Rows are points. Two turns around zero, p and q, are shown by what they do to some points. Where does a point land after both, in the order given? Backwards means that the second turn is done in reverse. Each puzzle has new turns, and all numbers are rounded.
In the rows, 128 means zero.

Turn p:
[191  95] => [199 125]
[139 139] => [133 143]
[ 81 132] => [ 84 111]
[101 147] => [ 95 133]
Turn q:
[108 173] => [ 95 164]
[191 103] => [196 125]
[106 134] => [105 127]
[107 102] => [116  97]
Where do these land?
p, then q: [176  76] => [199 124]
p, then q backwards: [155 171] => [150 174]
q, then p: [ 90 137] => [ 95 108]
p, then q backwards: [131 134] => [130 134]
p, then q: [ 88 121] => [104  95]

Turn p:
[109 100 144] => [103 109 108]
[143 172  93] => [168 167 145]
[140 158 180] => [ 92 135 177]
[152  56  73] => [183  70  80]
[115 127 122] => [126 135 116]
[110 155 155] => [ 97 153 143]
Turn q:
[133 107  93] => [141 125  89]
[115 163 107] => [140 169 131]
[190  76 161] => [143  42 133]
[141 145 123] => [147 135 137]
[128 159 110] => [148 157 133]
[ 62 119 173] => [ 50 141 145]
Where do these land?
p, then q: [126 148 139] => [119 138 147]
q, then p: [109  80 156] => [111 124  72]
q, then p: [119  88 127] => [138 126  88]
p, then q: [178 128 142] => [110  83 146]
p, then q: [107 196  76] => [188 165 182]

Turn p:
[159  94  77 145] => [116 118  72  87]
[ 88 113 191 117] => [143 101 198 136]
[102 165 142 156] => [129 116 132 181]
[147 140  63 118] => [ 92 160  79 116]
[105 122 146 119] => [123 118 157 131]
[125 131 203 130] => [180 116 178 145]
[170 130  74 111] => [113 167  79  99]
Turn q:
[119  88 113 155] => [146  80 131 128]
[181 108 129 129] => [178 138 111 146]
[117 162 135  73] => [101 176 118  94]
[123  97 107 144] => [141  90 120 125]
[ 83 158 207 154] => [ 93 147 218 138]
[127 169 112  71] => [ 97 175  93 100]
[146 113  93 169] => [141  89 105 163]
Where do these land?
q, then p: [195 100 123  93] => [143 182  71 120]
q, then p: [191 146 134 124] => [143 144  75 161]
p, then q backwards: [ 46 140 138 116] => [ 83 159 153 187]
q, then p: [ 97 137 102 151] => [104  92 141 116]
q, then p backwards: [111 118 144 156] => [ 99 121 151 130]

Turn p:
[ 87  91 117 133  50 125 126 141] => [129  73  80 150  88  97  97 140]
[129 146 122 139 128 146  63  93] => [129 124 164 118 121 165  71 114]
[111  83 123 109 138 118 133 122] => [148 111 122 125 144  89 127 106]
[155 131 126 127 114  85 166 101] => [103 172 110 121 103  98 141 110]
[136 155  72 108 103 225 190 139] => [136 106  39 129 136 214 171 101]
[163 134 168 177 161 109 129 105] => [112 161 194 137 103 126 155 117]
[123 163 160 100 139 106 134 107] => [ 87 143 140  87 143 119 130 137]
[ 97 157 102 141 161 155  99 145] => [128 115 143 156 174 170 108 137]
[159 154 134 134 110  75 116 174] => [129 175 126 137 109 112 121 192]
[119  66 157 110 175 136 122 153] => [179  97 161 119 159  90 158 126]
Turn q:
[127  98 119 140 103 116 103  93] => [105 110 125 170 129 118 122  97]
[146 108 164  96 124 159 193 170] => [132  97 135  89 105 158 186 180]
[120 124  62 158 133  81 117  80] => [125 148  86 186 175  90 108 107]
[118 160 133 121  86 110 176 175] => [118 164  94 105  80 127 161 164]
[150 165 131 126 122 179 112  85] => [149 113 111 120 129 185  91  95]
[119  92 161  95 163  79  87 102] => [136 108 172 123 149  73 149  71]
[112 152 149 169 145 129 142 169] => [134 181 158 122 120 142 131 161]
[169 116 113 150 169 134  95 184] => [166 119 172 138 125 103  86 179]
[ 91 137 120  96 106 164 127  94] => [ 87 114 100  98 141 155 118  97]
Where do these land?
q, then p backwards: [117 167  80 103  93 143 102 119] => [113 138  91  95  75 117 122  96]
q, then p: [110 124 159  83 154 134  98 100] => [123 124 145  75 139 100 127  88]
p, then q backwards: [162 182 147 122 114  81 153 103] => [ 60 155 135 137  99 117 140 167]
q, then p: [105  85 118 184  98 187  92 105] => [123  46 183 164 128 149 109 122]
q, then p: [134  92 101 139 129 164 127 180] => [162  93 138 148 135 109 131 182]
q, then p backwards: [ 78 143 114 140 102 128  83 136] => [122 156 118 135 113  84 119  77]
q, then p backwards: [127 100 176  89 121 100 150 145] => [142 101 188 130 133 138 167 125]
p, then q: [119  87  88 121 152 122 175 129] => [163 143  98 168 174 122 141 127]
q, then p: [183 107 134 152 190  87 146 131] => [145 187 162 140  99 119 189 142]
p, then q backwards: [144 193 162 148 127 134 155 132] => [ 85 115 155 148 101 153 170 152]

Turn p:
[121  69 165 197  79 163  93 200 155] => [101  34 171 169 108  55 133 155 159]
[181 129 129 144 111 165 114 134 116] => [151 112 143 183 127 121 128  95 129]
[134  84 196 118 144  99  78 135  98] => [112 101 146 146 129 126  50 170  86]
[118 146  68  98 104 144 105 113 151] => [151 109  72 113 117 153 148 101 158]
[102 117 151 174 157  93 171  83 198] => [115 140 178  47 188 106 128 130 155]
[130 168  79 113  85 124 175 110 143] => [154 152 110  90 101 131 180  79 134]
[124 221  80 103 106 133 133 125 131] => [136 174  94 119  77 165 153  79 169]
[107 107 173 127 185 117 138  99  94] => [100 150 155 124 169 158 105 169  89]
[146 113 155  79 187 113 131 149 106] => [151 170 119 149 139 134  92 185  99]
[119 136 122  90 119 162 122 132 103] => [142 122 111 150 104 166 146 140 118]
[ 92 114 107 189 168  87 145 107 161] => [ 76 142 129  77 189  96 133 127 151]
[162 133 111 104  91 136 132 149  79] => [146 131 107 167  86 124 141 106  89]
Turn q:
[160 164 163 196 117 130  95 117 119] => [138 155 134 109 134  99  59  82 151]
[105 157 160 181 137 108 143  84 110] => [142 140  97 152 127 104 116  55 141]
[118 131 108 162 124  72 123 127 127] => [117 107 113 132 153  76 134 115 149]
[ 97 124 119 116  62 142 169 141 150] => [145 131 135 170 100 141 154 165 183]
[ 87 122  81  94  86 123 124  92 165] => [102 129  73 134  99 132 166 174 165]
[142 145 104  74 196 136 120 171 145] => [104 154 147 121 166 139 151 169  54]
[174 133 132 133 144 174 108 154  52] => [144 112 175 115  94 123  67 124  67]
[178 100 104  86 187 122 153 129 152] => [153 112 115 100 181 158 152 163  73]
[141 146 207 148 113 107 102 123  85] => [144 145 167  93 102 104 115  54 140]
[ 78  58 103  90 114 164 143 143 176] => [ 90  96 125 154 124 203 169 178 156]
Where do these land?
q, then p: [154  85  93  89 126  92 124 145 158] => [155 151 114 136 128  99 149 197 115]
q, then p: [186 194 120 160 117 195 174  74 123] => [138 127  88 202 111 119  86  38 161]
q, then p: [114 163 192  70 187  97 134  94 125] => [142 195 141 115 125 190 171  87  81]
p, then q: [127  93 116 144 170  93 132 102 147] => [ 97 132 125 116 150 119 154 123  71]
q, then p: [120 176 174 132 149 170 100 135 107] => [100 125 149 130  94 189 107  90 131]
q, then p: [123  87 113 134  80 167  82 142 139] => [137  66 126 121  97 125 130 171 166]
q, then p: [ 91  85 121 112 102  95 178 160 114] => [137 119 182 111 157  70 156 146 108]
q, then p: [152 141 153 146 111 104 140 189 137] => [136 155 174 121 135 119  75 149 140]
q, then p backwards: [139 128 160 157  88  85  85 144  91] => [139 142 148 178  86  95 131 136 181]
q, then p backwards: [146 151  83 139 123 104  67  83  99] => [113 104 104 127 105  45 108 158 136]
q, then p: [101  94  85 157 180 187 162 126 119] => [ 71  82 121 189 172 124 156 125 126]
q, then p: [ 84 139 127  98 103 146 159 141 177] => [122 148 165 133 116 105 177 123 178]

Turn p:
[127 150 110 114 140  95 127  96  96 144 127] => [115 148 126 120 122 106 166 104 103 151 143]
[159 110 131 171 119 121 121 111 132 146 147] => [144 106 105 165 147 116 142 103 143 119 120]
[122 116 120  90 112 131 145 152 161 103 146] => [101 112 135 102 117 124  95 148 145 100 147]
[136 129 141 114 115 135 118 162 132 135 121] => [141 128 150 116 138 121 100 133 144 133 124]
[137 116 142 133 142 156 120 149 143 149 134] => [141 131 113 129 156 142 101 133 147 134 120]
[108 135 129 138 113 130 130 108  98 121 127] => [134 118 139 138 106 142 153 126 117 146 137]
[130 121 129 120 114 119 162 104 123 144 140] => [104 104 118 116 121 127 150 109 141 138 128]
[ 94 164 125 143 132 143 120 134 165 135 138] => [131 169 121 138 115 146 133 153 165 118 137]
[136 124 172 150 172 171 143 140 116 125 139] => [150 125 118 120 174 191 127 129 124 125 114]
[116 116 120 121 153 109 133 147  91 134 120] => [116 127 141 121 155 119 139 146  97 154 130]
[129 123 103 111 119 122 139 130 156 109  89] => [114 131 125 111  95 105 112 147 119 111 101]
[177 114 118 142 133 154 130 138  87 101 116] => [178  91 121 113 142 126 126 126  87 119 118]
[ 94 129 115 118 111 107  98  76 154 130 131] => [ 94 153 117 165  79 119 126 109 130 132 145]
[127 145 137 127 116 100 106 143 137 115 116] => [130 148 163 138 122 110 123 127 129 113 125]
Turn q:
[137 139  99 114 117 137 115 150 158 110 139] => [121 112 120 139 122 113  94 159 145 127 144]
[120 122 139 105 148 114 108  99 117 143 132] => [119 106 149  98 139 151 134 111 117 130 128]
[156 114 102  98 135 138 117 110 134 113 105] => [126  98 108 124 132 144 111 134 117  87 143]
[119 151 150 116 118 127 142 135 127 113 121] => [125 156 120 106 125 112 114 121 128 130 129]
[126 133 139 141  92 115 126 116 129 114 131] => [115 134 120 135 120 109 129  97 145 133 138]
[110 150 117 158 110 122 104 153 100 120 118] => [ 91 146 146 159 125  97 129 127 113 132 118]
[125 149 144 164  94 107 114 167 102 133 145] => [116 154 156 157 124  78 142 118 123 157 140]
[123 107 105 117 161 143 135  98 140 115 135] => [125 114 119 122 129 180 125 143 143 112 123]
[131 107 167 120 127 159 147 129 129 131 139] => [160 141 119 106  91 139 142 126 123 135 133]
[153 106 132 111 153 130 170 134 143 111 138] => [161 143 104 112 138 151 137 154 142 115 152]
[124 139 138 134 103 133 162 141 109 151 145] => [152 157 122 142 127 122 125 113 114 164 131]
[ 85 112 125 157 142  97 100 122 120 180  96] => [103  97 144 132 154 121 172 116 108 150  71]
[154 134 108 130 164 144 125 109 156 130 120] => [150 107 136 130 138 148 112 145 145  92 112]
Where do these land?
p, then q: [120 105 141 126 110 113 139 122 137 135  31] => [108 117  99 115 135  72 149  91  78 113  86]
p, then q: [145 111 122 149 130 133 142 131 151 143  93] => [114 113 105 134 149 108 135 138 117 100 109]
q, then p: [145 109 133 135 130 116  85 117 117  80 132] => [ 96 105 145 140 111 164 130 141 141 102 154]
p, then q backwards: [136 133 140 121  85 126 123 141 124 128 128] => [143 142 143 136 124 131 103 119 147 137 149]
p, then q: [120 131  79 133 119 130 145 127 121 124 153] => [130 133 110 147 144 131 132 150 136 160 160]
p, then q backwards: [146 173 132 117 145 117 142 151 115 128 154] => [150 128 164 118 156  89 140 127 121 116 131]
p, then q: [142 103 145 130 132 118 112 121 101 136 126] => [133 122 147 131 133 150 155 110 118 119 115]
p, then q: [135 179 142 125 137 130 125 111 124 146 151] => [157 138 129 118 135 149  86 114 152 128 129]
p, then q: [108 123 116 130 141 139 102 142 129 133 148] => [133 129 161 147 126 124 123 148 135 141 129]
q, then p: [ 90 109 149 146 131 124 142 125 145 135 128] => [114 132 116 100 110 115 130 137 149 143 100]
q, then p backwards: [111 107 125 110 136 122 134 121 158 144 143] => [124 119 129 129 121 160 157 135 114 148 131]
q, then p: [138 151 112 114 140 167 145 128 115 104 148] => [179 142 141 137 121 136 112 128 137 120 153]

Turn p:
[114  97  98 145 102 115 157 130 136  91 152 112] => [113  92  87 109  96 115 150 101 127 134 143 117]
[155 111 103  89 105 158 103  94 120  98 114 165] => [125 110 152 126 125 148 137 109 186 133 135 188]
[ 99 151 166 108 102 125  96 116  84 154 123  89] => [107 165 177 139  97 131  83 133 100 132 162 124]
[139 156 145  97 163 130 129 102 118  86 125 162] => [156 157 130 143 136 143 148 111 140  83 130 173]
[115 166 109 103 146 169 137 145 150 114 161 157] => [135 149  98 157 111 161 152 151 173 104 111 122]
[173 128 138 127  85 121 130 135 159 154 167 169] => [167  98 152 122 107  87 132 158 174 126 104 114]
[148 108 141 125 147 130 127 149 142 138 111 102] => [128 118 115 111 163 128 102 149 119 126 137 125]
[152 123 118 154 141 110 100 128 148 120 117 139] => [130 113 120 126 145 109 125 131 118 135  91 157]
[101 144 108  92  85 160 168  94 140 155  93 156] => [ 89 139 176 137 140 140 166 106 189 125 143  94]
[171 102 140 150 152  99 154 134  99 125 149 101] => [180 111 108  89 133 123 105 108  92 128 134 119]
[105 105 120 167 148 106 140 102 132 145 157  88] => [129 100 104 151 124 119 106  91  85 137 125  90]
[127 132 161  98 131 123 100 168 140 128  96 108] => [106 155 127 118 151 114 104 177 122 120 152 147]
[ 96 125 123 143 143 102 142 152 104 162 130 155] => [149 157 126 142 134 117 155 131 106 170 129 100]
[112 163 103 161 143 106 100 154 123 139  98 117] => [ 97 167 118 123 136 123 124 135  95 154  83 130]
[113 109 147 161 128 166 137 117 124 111 127 102] => [111  90 130 129 122 164 132 130  94 114 141 120]
Turn q:
[111 118 122 136 118 150 150  94 105  87 151 138] => [135 107 157 160 123 156  96 117 102 124 137 151]
[128 123 133 171 118 128 147 141 122  88 113 124] => [124 137 165 141 125 157 143 137 138 103 114 155]
[157  76 134 159 166 116 137 110 177 169 127  76] => [191 148 141 118 171 102 161 109 173 110 171 106]
[ 90 148 130  91 120 111 138 145 109 127 140 127] => [ 99 128  97 144  90 132 112 130 114 116 133 110]
[138 130 121 120 120 145 112 113 123 181 117 128] => [135 115 100 111 143 126 143 103 132 166 128 115]
[114 155 142 132 146  75 110 136 148 150 160 148] => [ 78 145 127 134 140  79 112 127 147 121 133  97]
[126 160  94 137 101  92 133 100 121 156  84 129] => [106 144 109 128 104 111 150  74 150 154 117 164]
[123 152 110  74 165 172  79 124 127 109 123 126] => [154 156  91 114 126 129  81 165  92 170 114 124]
[149 116 173 147  81 130  91 147 131  96 131 116] => [135 104 178 109 107 143 130 153 156 127  85 104]
[103 111  93 113 155 112 101 142 119 129 127 131] => [141 146  94 165 132 102 125 139 116 126 108 122]
[ 86 122 124 167 140 124 156 129 127 124 137 125] => [114 139 132 170 147 152 127 118 143 100 143 135]
[139 116 143 100 158 140  95 118 153 128  95 147] => [156 140 106  86 152 109 102 134 123 126 101 130]
[153 136 126 111 127 158 168 139  78 110 130 135] => [122 115 137 119 111 161 148 135  66 128 142 142]
[174 130 147 135  78 139 177 152 153 135 158 142] => [102  68 160  94 119 132 159 151 142 120 169 139]
Where do these land?
p, then q backwards: [127  70 109 128 113 122 123 124 147 132 157 151] => [133 108  91 119  85 134 119 118 145 160 151 128]
q, then p backwards: [134 138 137 126 113 110 151 109 140 157 162 138] => [114  95 127 113  97 119 143 106 138 128 118 108]
p, then q: [104 140 119 137 124 135 148 129 107 110 162 149] => [126 103 144 125 109 150 147 118 136 141 152 154]
q, then p backwards: [122 129 121 135 176 125  91 105 106 121 154 144] => [114 135 139 139 160  95 110 121 128 177 112 115]
q, then p: [131 163 116 123 122 133 114 137 171 113 153 101] => [125 134 119 139 110  97 113 178 141 135 113 108]
p, then q: [130 115 115 128 115 115 130 160 114 157  31 117] => [102 165  62 118 139 126 100 117  99 111 153  74]
p, then q: [ 91 157 109 110 137 117 151 104 152 107 122 119] => [121 153 141 160 116 141  95 113 145 129 145 163]
p, then q: [134 136 109 141 113 112  68 144 105 166 105 139] => [ 89 134  89  95 147 126 145 104 144 134  97  97]
q, then p backwards: [134 143 172 142 131 116 152 108 104 129 119  41] => [110 165 127 101 108 147 183 108  60 140 144 131]
q, then p: [130 149 119 117 119 190 117 120 122 150 162 118] => [146 116 128 144 130 156  88 150 137 169 128  94]
q, then p backwards: [141 142 110 114 176 129 146 156 165 113 146 101] => [113 132 174  84 130 115 128 177 123 125 126 130]
q, then p: [150  92 121 107 115 116 124 124  97 117 119 159] => [140 124 148  96 143 121 142 100 114 149 155 151]
q, then p backwards: [132 151 119 179 131 112 129 118 123 124 130 153] => [113 137 118 120 122 126 104 102 134 134  81 143]
p, then q backwards: [119 101 223 110 112 162 139 167 133 116  91 131] => [172 123 136 135 160 159 187 180 160 103 181 131]
q, then p backwards: [142  91 121 124 124 126 137 115 135 108 107 160] => [166 123 146 145 139 114 115 108 138 103 127 139]
